Every row gives one point. Examples show where two turns around zero, p and q, send a point. Write where each new point lands after one turn and then the other. Backwards means that the second turn is done in reverse. Each puzzle has new turns, and all numbers are rounded.

Turn p:
[ 24 -45] => [-32 -40]
[-20  47] => [36 37]
[10  3] => [ 7 -8]
[-14  -5] => [-10  11]
Turn q:
[-26 -26] => [-23  29]
[ 21 -10] => [-13 -20]
[-30  -3] => [ 1 30]
[36 39] => [ 34 -41]
Where do these land?
q, then p: [-16 -13] => [12 17]
p, then q: [-34  47] => [ 45 -36]
q, then p: [ 27 -13] => [-29   5]
p, then q backwards: [ 22 -21] => [30 -7]

Turn p:
[26  9  0] => [  6 -25   9]
[ 0 45  0] => [-25 -10  36]
[ 18 -14  33] => [ -8 -26 -30]
[-19  40 -19] => [-17  16  42]
[ -4 -41 -39] => [ 48  27 -10]
[-21 -40  26] => [ -6  17 -49]
Turn q:
[57 16 15] => [43 -6 42]
[ -5 -19  -7] => [-15 -14  -3]
[-47 -20  -4] => [-43   6 -27]
[-32   0 -27] => [-13  -3 -40]
[27 24 23] => [28 18 27]
Where do these land?
q, then p backwards: [-10 -27  10] => [-7 24 18]
q, then p: [ 18 -26 -32] => [ 28  10 -33]
q, then p: [37 25 -3] => [ 10 -43  -8]
p, then q backwards: [-44  28  26] => [-41 -25  33]

Turn p:
[ 39  30 -38] => [-27  53 -17]
[19  3  4] => [-19   2  -3]
[-2 12 32] => [ -6 -27 -20]
[22 -9 -8] => [-19  11  12]
[-26 -26  38] => [ 15 -49  14]
[-52 -10 -29] => [58 11 14]
Turn q:
[-22  24  12] => [  4 -34  -6]
[32  4  2] => [22 17 17]
[ 26  24 -26] => [ 5  2 44]
[-35 -52  13] => [-30  16 -54]
Where do these land?
q, then p: [14 23  0] => [-21 -16   5]
q, then p backwards: [  7  35 -37] => [  8 -50   7]
p, then q: [-32  -4  29] => [-3 43 -4]
p, then q: [ 11 -55   7] => [ 23  -2 -51]

Turn p:
[-26 -18 -33  55] => [ 27   5  59 -30]
[-10   0 -27  -1] => [-11  18  16 -11]
[ 28 -26   0 -28] => [-9 12 -5 45]
[18 51 44 -8] => [ 10 -17 -66 -14]
[ -8  -7  17 -18] => [-16 -18  -6  11]
Turn q:
[-14  12 -19 -16] => [14 27 -6 -1]
[69 -7 45  1] => [-15 -72 -36 -13]
[  0 -35 -43  14] => [-29  23  -3  44]
[-17  20   0  13] => [21  3 20  2]
[-38  10  17 -12] => [  9  19  24 -31]
Where do these land?
p, then q: [-21 -23 -32  33] => [  1 -32  -3 -45]
p, then q: [  8  19 -28   7] => [ 30   3 -15 -12]
p, then q backwards: [-12  25 -35  -9] => [-26 -20   6 -31]
q, then p: [-11  -4   3 -23] => [-20   8 -13  -8]
p, then q: [-17   4  21  14] => [-27   4 -13  -4]
p, then q backwards: [ 53 -22  70 -23] => [ 74  18 -46  28]

Turn p:
[-16  24   6  54] => [-42 -26  31  21]
[ 19  19  17 -28] => [ -9  37 -13 -13]
[-11 -37  -1 -39] => [53 13 -9 -1]
[39 16 20 14] => [-37  13 -26  11]
[-30 -21 -41  -1] => [ 34 -37  16 -17]
Turn q:
[-17 -11  26  14] => [30 -7 18  3]
[-41  23 -55 -18] => [-60  18  38  12]
[13  0 16  1] => [ 13  -8 -11  -9]
[-16  16 -16 -36] => [-40 -18  13  -1]
[-12  39 -18  -1] => [-28  15  19 -25]
[ 17 -31  38  14] => [ 48 -15 -19   8]
[ 56 -37  10  26] => [ 39  14 -58  13]
Where do these land?
p, then q: [ -8 -29 -23  27] => [ 23   6 -21  34]
q, then p: [-34  -2   4 -28] => [15  4  8 41]
q, then p backwards: [  4 -29   1  -5] => [  5 -25   9  12]
q, then p: [ 55 -19  11   3] => [  4 -38 -24 -39]
p, then q: [ 13  51 -33 -19] => [-38 -48  20   7]
q, then p: [-30  28  41  23] => [  3  53 -31  11]

Turn p:
[ 34 -28 -58  20  51 -36] => [ 42 -46 -30  13  68  -5]
[-22 -17   9  16  17   9] => [-29  -5   4  13  16  12]
[ 12  -1 -20 -11   3  33] => [  0 -16  12 -36   7  -3]
[-18  43  15  -2 -14  -1] => [ -7  24 -20  -8 -35  15]
[-38  31  21 -32 -35  -4] => [-13  10  -1   4 -69   7]
[ 33 -21 -36  21  -1 -62] => [ 66 -12 -12  38  32  -2]
[  5  16  51 -21   2  32] => [-40  32   5 -21 -19 -31]
[ 21  -6 -16  32  -2  15] => [ 14   9  11 -15  33  15]
[-27 -18  34 -25 -22  15] => [-33   3  33  12 -33 -11]
Turn q:
[ 29 -11  29 -26 -28  41] => [ 30 -37  18 -37 -31  -7]
[-43   9  -3 -16  -3 -22] => [-21   7  23  21  24 -25]
[-66 -19  -8   7 -13  16] => [ 5 -9 42 16 56  7]
[ 66 -13 -19   2  28 -30] => [  1  34 -64 -28 -25  -2]
[ 43  20 -18  -4  15  14] => [-15 -18 -39 -16 -23  11]
[23  3 22  6 27  4] => [ -8  15  -2 -15 -30  20]
[-52  10  -4  30 -25 -23] => [ 7  8 21 58 31 -4]
Where do these land?
q, then p: [ -9  52  -4   6  10 -10] => [-12   3  14  19   3  48]
q, then p: [  0 -24   6   8 -48 -14] => [ 33  22 -12   4  28 -26]
q, then p backwards: [ 13   1 -36  23  16 -14] => [ -6  25   5  25  29 -18]
p, then q: [ 29  -6 -39   0  27  59] => [-34  19  21 -63   5 -26]
q, then p: [ 18 -16  24 -22 -23 -17] => [ 34  16  -6  14 -17 -23]
q, then p: [-23 -24  43  34  40  27] => [-48  36  10 -47 -18 -15]
p, then q: [-28  16   6 -49 -24 -31] => [ 58 -13 -12  29   9 -22]

Turn p:
[81 15 13 -9 20 -2] => [ 70  25  -5  17 -36 -18]
[ 17 -23 -17   9 -80   3] => [ 11 -22 -19  -3  -9  81]
[22 20 20  9 25 22] => [  5  24 -14   9 -27 -28]
[-17  10   1  19 -55 -31] => [-12  18  -1   5  29  58]
[ -2 -38  -6  -8  29  18] => [  4 -38 -12 -11  -2 -31]
[-27  52 -10  21  33   2] => [-40  30  23  35   0 -29]
[-30 -37 -25 -13  21   1] => [-14 -48  10 -11  19 -20]
[-15  28   4 -17 -10   0] => [-15  20  23 -11  -6   8]
[-28 -28  20 -12  18 -14] => [ -6 -10  -5 -30  33 -22]
Turn q:
[ -7 -21 -22  -8 -27  13] => [  5  22  12 -34  -7   8]
[-13  -5 -35 -24  19  10] => [  5  20 -17 -11  20  35]
[-46   9 -22  36  11 -72] => [-45 -32  56  22  34  38]
[-34  26  47  28  -3 -13] => [-30  -8  23  51 -28 -10]
[28  5 58  6 -4 36] => [ 22   4 -20  24 -36 -52]
[  3 -10  45  34  26  -9] => [ 10 -10  18  48   9 -34]
[ 15 -15 -25 -48 -20   8] => [ -5  21 -27 -51   7   1]
[28 10 -6 14  5 27] => [ 36 -14 -13  -2 -14  -1]
[ 26   2 -39 -38  -7   1] => [  2  -3 -33 -47  13  15]
Where do these land?
p, then q backwards: [-15 -30 -38  11 -39 -15] => [ -5  31 -38  16  27 -31]
q, then p backwards: [-38  23  -7 -30  22  43] => [ 25  26  22  41 -41   8]
p, then q backwards: [21 32 10 20 18 12] => [-16  -2  36  -6   2  29]
q, then p: [ -1 -64 -20  -4 -36  19] => [ 28  52  37 -31 -18 -11]
p, then q backwards: [ 17  18   6 -26   3 -12] => [ -5 -25  -5  16 -12  20]
p, then q: [-12  27  43   4  23  -7] => [-36 -29 -18  14  -1  26]
p, then q: [ 16  50  39  10  10 -10] => [-21 -48 -18  12 -31  20]
q, then p: [ 14 -57 -33  15  -3 -30] => [ 30  21   6 -34   0 -56]
